Each point is reached from the start by the listed moves, each made 0, 1 or 2 times, or once backwards (-1), plus a little noise. Is the number of moves made odd or even? Then give how often each move was made.

Moves:
(1): [ 1.73,  0.01, -0.17, -0.37, -0.06]
(2): [ 0.04,  1.39, -0.37, -0.03,  0.05]
(3): [ 0.24,  0.47,  2.30, -0.10,  0.28]
Start: [-0.02,  0.08, -0.38, -0.67,  0.25]
Points:
[ 3.87, -0.35,  4.32, -1.61,  0.67] -> odd (2, -1, 2)
[ 3.11, -1.85, -2.66, -1.18, -0.17] -> even (2, -1, -1)
[ 2.25,  2.41,  3.73, -1.27,  0.86] -> even (1, 1, 2)

Moves:
(1): [1.87, 0.05, 0.08, 0.04, 0.17, 0.14, 0.14]
(2): [-0.03,  2.43,  0.24,  0.32, -0.46, -0.12,  0.05]
(3): [-0.19, -0.25,  2.66, -0.16, -0.31,  0.00,  0.12]
(4): [-0.05, -0.21,  0.04,  1.74,  0.00,  0.05, -0.06]
(5): [-0.39,  0.58,  0.30,  0.05,  2.41, -0.17,  0.09]
(6): [-0.17,  0.03, -0.06,  0.14,  0.16,  2.70, -0.15]
Start: [-1.47, -1.33,  0.11,  0.07,  0.21,  0.63, -0.63]
Points:
[-4.27, -2.56,  0.36, -0.11,  5.44,  3.01, -0.80] -> odd (-1, -1, 0, 0, 2, 1)
[ 1.02,  0.32, -2.36,  3.86, -2.39, -1.78, -0.64] -> odd (1, 1, -1, 2, -1, -1)
[-0.36,  5.02, -1.45,  1.14,  4.79,  2.87, -0.50] -> odd (1, 2, -1, 0, 2, 1)

Moves:
(1): [ 2.17, -0.41,  0.19,  0.16,  0.14, -0.07, -0.12, -0.20,  0.24, -0.16]
(2): [ 0.50,  2.28, -0.21,  0.13,  0.05, -0.01, -0.03,  0.08,  0.27,  0.30]
(3): [-0.32,  0.22,  1.95,  0.08,  0.66, -0.27, -0.03, -0.08, -0.09,  0.07]
(4): [-0.16, -0.15,  0.03,  2.40, -0.59, -0.06, -0.13, -0.25, -0.14,  0.63]
(5): [-0.17, -0.30, -0.77,  0.59,  2.46,  0.18, -0.13,  0.09, -0.08,  0.10]
(6): [-0.02,  0.09,  0.26,  0.09, -0.03,  2.05,  0.43,  0.45, -0.03, -0.36]
(7): [ 0.18, -0.03, -0.18,  0.20,  0.08, -0.93,  3.55,  0.01,  0.31,  0.14]
(8): [ 0.07, -0.16,  0.26,  0.11, -0.13, -0.64, -0.24,  3.53,  0.07,  0.35]
(9): [-0.29, -0.25, -0.10, -0.04,  0.15, -0.03, -0.37, -0.11,  2.37,  0.13]
Start: [ 0.38,  0.39,  1.17, -0.97, -0.33,  0.62, -0.93, -0.87, -0.59, -0.74]
Points:
[ 2.41,  2.28,  3.99,  1.51, -2.29,  3.10,  2.53, -0.84,  4.82, -0.32] -> even (1, 1, 1, 1, -1, 2, 1, 0, 2)
[ 5.03, -2.91,  0.21, -0.23, -0.80,  2.42,  6.56,  3.17,  0.30, -1.54] -> odd (2, -1, -1, 0, 0, 2, 2, 1, 0)
[-2.57,  1.29,  5.95,  3.80, -0.72,  4.44, -3.66,  3.11, -4.02,  0.06] -> even (-1, 0, 2, 2, 0, 2, -1, 1, -1)

Moves:
(1): [ 2.78,  0.08, -0.71,  0.30,  0.57, -0.51, -0.17, -0.17, -0.26,  0.06,
  0.22, -0.09,  0.21, -0.72, -0.26, -0.36,  0.08]
(2): [ 0.27,  2.06,  0.18, -0.29, -0.44, -0.22, -0.03,  0.25, -0.27, -0.01,
  0.15,  0.39,  0.25,  0.09,  0.85, -0.09,  0.04]
(3): [ 0.81, -0.35,  1.96, -0.52,  0.28, -0.10, -0.30, -0.40,  0.27, -0.55,
 -0.72,  0.37, -0.18,  0.29,  0.52,  0.39,  0.61]
(4): [-0.01,  0.03,  0.38,  1.83, -0.47,  0.06, -0.12, -0.05,  0.03, -0.35,
  0.25, -0.64, -0.05, -0.06,  0.48,  0.18,  0.24]
(5): [-0.65,  0.26,  0.05,  0.42,  2.19, -0.14, -0.11, -0.16,  0.51,  0.19,
 -0.12,  0.46, -0.04,  0.22, -0.03, -0.23,  0.34]
(6): [ 0.20,  0.35, -0.18,  0.01,  0.04,  1.92, -0.11, -0.16, -0.14, -0.21,
 -0.78, -0.30,  0.38, -0.44, -0.20, -0.24,  0.05]
(7): [ 0.14, -0.34,  0.14, -0.23,  0.68,  0.54,  2.25, -0.38,  0.61,  0.02,
 -0.10, -0.33, -0.14, -0.35,  0.29, -0.32, -0.69]
(8): [ 0.23, -0.47,  0.17,  0.09,  0.20,  0.34,  0.17,  1.86, -0.12,  0.15,
 -0.33,  0.06,  0.03, -0.11,  0.17, -0.21,  0.12]
(9): [ 0.33,  0.63, -0.25, -0.20, -0.38, -0.37, -0.56,  0.02,  2.51, -0.34,
 -0.13,  0.30, -0.27,  0.49, -0.13, -0.74, -0.10]
(10): [ 0.14, -0.16,  0.35,  0.25, -0.42, -0.02,  0.32, -0.42,  0.17,  2.57,
  0.47, -0.20,  0.42, -0.02, -0.19, -0.38,  0.64]
(11): [ 0.08, -0.17,  0.54,  0.05,  0.08,  0.65,  0.14,  0.25,  0.11, -0.17,
  2.25,  0.75, -0.27, -0.24, -0.12,  0.28, -0.20]
(12): [-0.28, -0.23, -0.33,  0.64, -0.51,  0.56,  0.12, -0.27, -0.51,  0.06,
 -0.37,  2.36, -0.31,  0.76,  0.28, -0.09, -0.34]
(13): [ 0.22, -0.27,  0.14,  0.23, -0.01, -0.45,  0.34,  0.03,  0.06, -0.19,
  0.34,  0.29,  1.70,  0.57, -0.27, -0.50, -0.03]
(14): [ 0.29,  0.09, -0.34, -0.20,  0.05,  0.08,  0.33,  0.02,  0.14,  0.22,
  0.42, -0.22, -0.37,  1.72, -0.09,  0.39, -0.25]
Start: [-0.49, -0.65, -0.35, -1.01,  0.47,  0.03,  0.08,  0.56, -0.13,  0.41,
 -0.28, -0.46, -0.07, -1.29, -0.41, -0.88,  0.20]
Points:
[ 4.98,  1.90,  1.06, -3.51, -2.43,  1.04,  0.98, -3.47,  4.13,  1.38,
 -4.84,  4.44, -0.12,  0.53,  1.06, -3.12,  0.25] -> odd (1, 1, 2, -1, -1, 1, 1, -1, 2, 1, -1, 2, 0, 0)
[-0.85, -4.01,  0.15,  2.32,  1.29,  7.94,  2.93,  1.72, -2.99, -2.59,
  1.19,  3.80, -0.95, -2.23, -0.11, -0.14, -1.59] -> even (0, -1, 0, 1, 0, 2, 1, 1, -1, -1, 2, 2, 0, 0)
[ 0.48, -3.22, -2.67,  0.66,  3.54, -1.95,  3.82, -1.97, -1.15,  4.05,
  2.67, -1.34,  1.79, -0.13, -2.05, -1.25, -0.48] -> odd (1, -1, -1, 0, 1, -1, 1, -1, -1, 1, 0, 0, 1, 1)
[ 5.71, -4.94, -0.39, -1.08,  3.86,  3.45,  5.56,  0.00, -2.70,  0.57,
 -2.52,  3.84,  1.33, -2.10, -0.54, -2.25, -1.21] -> odd (2, -1, 1, -1, 0, 1, 2, 1, -1, 0, 0, 2, 1, 0)
[ 0.83,  1.39,  2.01,  0.95, -3.99, -1.47, -0.90,  1.45, -4.82, -2.78,
  2.79,  6.02,  1.99,  3.43,  2.44,  0.84, -0.30] -> odd (0, 2, 1, 1, -1, -1, -1, 0, -1, -1, 1, 2, 2, 1)
[-3.07, -4.45,  2.84,  1.15,  4.08,  5.40,  3.17,  3.42, -1.48, -2.42,
 -0.71,  1.42, -1.53,  0.54,  0.77,  0.63, -0.42] -> even (-1, -1, 1, 1, 1, 1, 1, 2, -1, -1, 1, 1, 0, 1)
[ 8.09, -2.87,  1.72,  1.26,  1.42,  1.92,  0.90, -0.46,  5.21,  0.35,
 -4.80,  0.82,  3.52, -0.48, -0.83, -4.76,  1.53] -> odd (2, -1, 2, 1, 0, 2, 1, 1, 2, 1, -1, 1, 2, 0)

Moves:
(1): [-0.52,  1.07, -0.84, -0.26,  1.07,  0.71, -0.31,  0.23,  1.33, -0.26,
  0.85,  0.40,  0.46,  0.50,  0.28,  0.13, -0.50, -0.77,  0.37, -0.37,
  0.17]
(2): [-0.42, -0.11, -0.17,  0.20,  0.45,  0.22,  1.16, -0.47,  0.61,  0.64,
 -0.11,  0.30,  0.38, -0.33,  0.91, -0.23,  0.64, -0.21,  0.00,  0.63,
  0.24]
(3): [ 0.32, -0.82,  0.62,  1.06, -0.55, -0.12,  0.15, -0.18,  0.83,  0.64,
 -0.17,  0.08, -0.39,  0.01, -0.01,  0.19,  0.19, -0.42, -0.12, -0.74,
 -0.30]
(4): [ 0.25, -0.15, -0.27,  0.01,  0.36,  0.15,  0.41,  0.39,  0.44,  1.05,
  0.17, -0.67,  0.24, -0.15,  0.35,  0.82, -0.20,  1.07,  0.65, -0.05,
  0.46]
(5): [-0.89, -0.47, -0.77, -0.69, -0.41, -0.14, -1.38, -0.07,  0.65, -0.33,
  0.04, -0.26, -0.70,  1.02, -0.31,  0.41,  0.27, -0.99, -0.48,  0.16,
 -0.60]
(6): [-0.25, -0.36, -0.19, -0.08,  0.50,  0.54,  0.23, -0.23,  0.29, -1.09,
 -0.56, -0.34, -0.48, -0.43,  0.23,  0.24,  0.04,  0.08,  0.74, -0.07,
  0.02]
(7): [ 0.48,  0.45, -1.08,  0.40,  0.07, -0.96,  0.00,  1.19,  1.74, -0.82,
 -0.99, -0.27, -0.91,  0.16, -0.53,  0.74, -0.46,  0.22, -0.70, -0.02,
  0.34]
(8): [ 0.15,  0.94, -0.75, -0.55, -0.13,  1.15,  0.13,  0.91,  0.63,  0.50,
 -0.15, -0.62,  1.62, -0.53,  0.08,  0.36,  0.88, -0.74,  0.20,  0.20,
  0.32]
(9): [ 0.43, -0.22, -0.07, -0.60,  0.43,  0.13, -0.02,  0.01,  0.01, -0.07,
 -0.17,  0.56, -0.51, -0.53, -0.08,  0.84,  0.33,  0.05, -0.01, -0.42,
  0.45]
(10): [ 0.18,  0.35,  0.66,  0.30,  0.05,  0.02,  0.57,  0.17, -0.11, -0.39,
  0.32,  0.44, -0.33,  0.54, -0.29,  0.18, -0.14,  0.21,  0.50,  0.39,
 -0.79]
(11): [ 0.42, -1.26, -0.42,  0.27,  0.37,  0.19, -0.38, -0.16, -0.61, -0.04,
 -0.52, -0.76,  0.07,  0.73, -0.04, -0.10,  0.50,  0.35,  0.72,  0.05,
  1.33]
(12): [ 0.02, -0.91, -0.31, -0.44, -0.33, -0.97,  0.31,  0.03, -0.19, -0.16,
 -0.61, -0.47, -0.74, -0.50, -0.83, -0.79,  0.63, -1.13,  0.25,  0.58,
 -0.55]
(13): [-0.42,  0.39,  0.52,  0.85,  0.31, -0.20,  0.24, -0.83,  0.42, -1.19,
  1.41, -0.60,  1.11, -0.29, -0.21,  0.38, -0.61, -0.06, -1.18,  0.44,
 -0.04]
(14): [-0.14, -0.18,  0.06,  0.11, -0.04, -0.64,  0.28,  0.36,  0.00,  0.24,
 -0.10,  0.69,  0.37, -0.28,  0.16,  0.44,  0.71,  0.21,  0.08, -0.94,
 -0.49]
(15): [ 0.25, -0.66,  0.76, -1.02, -0.36, -0.42,  0.46, -0.49, -0.78,  0.26,
 -0.21, -0.67,  0.90,  0.32,  0.49,  0.21,  0.07, -0.48,  0.24, -0.06,
  0.41]
(16): [-0.26,  0.36, -0.33,  0.78, -0.26, -0.25,  0.93, -0.51, -0.84, -0.79,
  0.79,  0.64, -1.82, -0.11,  0.24,  1.64, -0.14,  0.30,  0.72, -0.08,
  0.32]
(17): [ 0.08,  0.63,  0.12,  0.23, -0.15, -1.00,  0.31, -1.12,  1.01, -0.13,
 -0.67, -0.71, -0.10, -0.27, -0.80, -0.01,  0.05, -0.34, -0.13,  0.31,
 -0.82]
(18): [-0.54,  0.66,  0.55, -0.66, -1.15, -0.18,  0.54,  0.30,  0.61,  0.32,
  0.21,  1.07,  0.57, -0.43, -0.57, -0.13,  0.29, -0.21,  0.76, -0.08,
 -0.12]
(19): [-0.45, -0.49, -0.36, -0.30, -0.48,  0.50,  0.15, -0.46, -0.30, -0.01,
 -0.11, -0.13,  0.41,  1.09, -0.11,  0.56, -0.83, -0.27, -0.27,  0.36,
 -0.11]
(20): [ 0.42, -0.34, -0.30,  0.23,  0.14,  0.09,  0.31, -0.66, -0.28, -0.38,
  0.76,  0.08,  0.44,  0.20,  0.64, -0.54, -0.27,  0.35,  0.08,  0.47,
 -0.29]
Start: [ 0.15, -0.02,  0.01,  0.41,  0.13, -0.02,  0.17, -0.62, -0.41, -0.31,
 -0.34, -0.25,  0.08, -0.84, -0.57, -1.15,  0.03,  0.06,  0.33,  0.25,
  0.19]
Points:
[ 0.88, -2.78,  0.71,  4.85, -2.90, -0.71,  2.07, -0.20,  2.11,  0.08,
  0.56,  2.53, -1.31,  1.48, -0.67, -4.47,  2.61, -0.15,  1.37,  3.09,
  0.10] -> even (-1, 2, 2, -1, 1, -1, 1, 0, -1, 2, 2, 0, 0, -1, -1, 0, -1, 2, -1, 2)
[ 0.21, -0.63, -5.05,  1.09, -0.39,  1.21, -3.80,  3.29,  6.16, -1.58,
  0.83, -0.63, -0.62,  5.64, -1.80,  2.16, -1.59, -3.48, -1.04, -1.13,
  0.37] -> even (2, -1, 2, 0, 2, -1, 2, 1, 0, 1, 1, 0, 0, 0, 0, 0, -1, 0, 1, 1)
[-0.67, -0.41, -1.34,  2.11, -0.97, -3.91, -2.79, -2.30,  1.48, -3.91,
 -2.23, -6.64,  0.73,  3.01, -6.98, -1.10, -2.60, -1.35, -5.40,  4.23,
 -2.92] -> even (-1, -1, -1, 0, 1, -1, 1, 0, -1, 1, 1, 1, 2, 0, -1, -1, 2, -1, 2, -1)
[-0.96,  3.27,  3.00, -0.72, -2.47, -1.13,  5.51, -2.04,  4.72, -1.16,
 -3.37, -0.79, -0.21, -1.53, -2.46,  2.35, -1.38,  0.85,  2.42,  2.44,
 -2.07] -> even (-1, 1, 0, 1, 0, 2, 1, 0, 0, 2, -1, -1, 0, -1, 1, 0, 2, 2, 1, -1)
[ 2.06, -0.19, -6.47,  1.06,  2.28, -0.16,  1.81,  0.86,  4.59, -3.34,
 -0.24, -0.22, -7.68,  0.05, -2.49,  4.88,  0.82, -0.82,  6.67,  0.13,
 -0.62] -> even (2, -1, 1, 2, 1, 1, 1, 1, 2, 2, 1, 2, -1, 0, -1, 2, 1, 0, 0, 2)
[ 0.86,  4.99, -5.46, -6.95, -0.74,  0.88, -3.14,  3.72,  7.54,  2.65,
 -0.40, -0.82,  3.60, -2.20, -2.27, -0.05,  1.35, -1.88,  1.02,  0.70,
  0.12] -> even (1, -1, -1, 2, 2, -1, 1, 2, 2, -1, -1, 0, -1, -1, 0, -1, 1, 2, -1, 2)
[-2.61,  0.09,  1.86, -1.18, -1.69, -1.22,  2.28, -4.64,  0.48, -1.31,
  3.24,  3.43, -5.28,  1.70, -1.37,  5.74, -1.16, -2.06,  3.09, -0.56,
 -3.31] -> even (1, 0, 1, 1, 2, 0, -1, -1, 2, 2, -1, 0, 0, 0, 1, 2, 1, 1, 1, 0)
[ 2.96, -2.63, -2.27, -2.53,  2.95, -2.77,  4.93,  0.27,  1.93, -4.59,
 -4.61, -3.29,  3.55, -5.29,  0.78, -1.14,  5.68, -2.74, -0.67,  2.75,
 -0.14] -> even (-1, 2, -1, -1, 0, 2, 2, 2, 2, 1, 0, 2, 1, 2, 2, -1, 0, -1, -1, 2)
[-0.91, -3.30,  2.41, -0.55, -3.34, -2.54,  6.68, -3.15, -3.95,  1.15,
  1.17,  4.67, -2.32, -0.60, -1.23,  3.63,  2.77, -2.98,  3.66, -0.18,
 -2.18] -> even (0, 1, 1, 0, 0, -1, -1, 0, 2, 2, 0, 2, 0, 2, 1, 2, 0, 1, 2, 0)
